Every row gives one point. Any point is a mix of the corners, with weights that add up to 1. It lies inside the corners' shape when no weight is negative. Say inside or outside, and name the corners with a negative weight.

Corners:
(1): [-7 28]
(2): [-34 -77]
(3): [53 32]
Points:
[ 4 46] => outside (2)
[-28 -20] => outside (3)
[-30 -69] => inside
[19 26] => inside

Corners:
(1): [-38 -46  35 -32  -5  34]
(2): [-33  91 -24  58 -11  29]
(3): [ 17 -21  73 -52  93 -56]
(4): [ 44  20  62 -39  26 -54]
(5): [-27 -93  25  -4  34 -39]
(6): [-26  30 -51 -13 -21  44]
(7): [ -7 -57  -9  37  19  40]
Points:
[-27 -87  50   4  67 -17] => outside (4, 6)
[-13 -23   4  19  19  17] => inside
[-29 -25  20 -21   0  26] => inside
[ 29 -10  22 -31  41 -43] => outside (1, 2)
[ 23 -21  57  -5  69 -64] => outside (1, 6)
[ -5 -20  37   0  30  -7] => outside (6)

Corners:
(1): [ 49  30  -4 -29 -33  -6 -11   4 -15]
(2): [-33 -46  -5 -12  47 -66  12 -46 -61]
(3): [ -2  37   7  10 -79   2 -22 -23  -7]
(4): [ 16 -15   5 -11 -19  15 -30   9  26]
(5): [ 37  14  26  -6 -37  12  24  -1   1]
(6): [ 40  22  36  35 -20 -10  -5  27 -26]
(7): [ 22  20   2 -11 -31 -35 -12  32  25]
(8): [-31 -29  20 -57  29 -46 -14  20 -43]
(9): [-39  -4 -40  15  95  65  74 -13 -32]
(10): [-22  34 -14  21  95  41  50 -49   1]
Points:
[ -2   6  -4  -4  19  -2   0  -9 -12] => outside (5)
[ 32  20  10  -9 -43  -6 -13  27  -2] => outside (2, 10)
[ 0  5 -2 -8 -3  6  4 -5 -2] => outside (6)
[ 24  12  18  11 -13  -7  -5  16  -9] => inside
[-12 -14 -12 -38  -1 -24 -14  10 -15] => outside (5, 6, 10)
[-15   2 -16   8  48  34  43  -7 -23] => inside
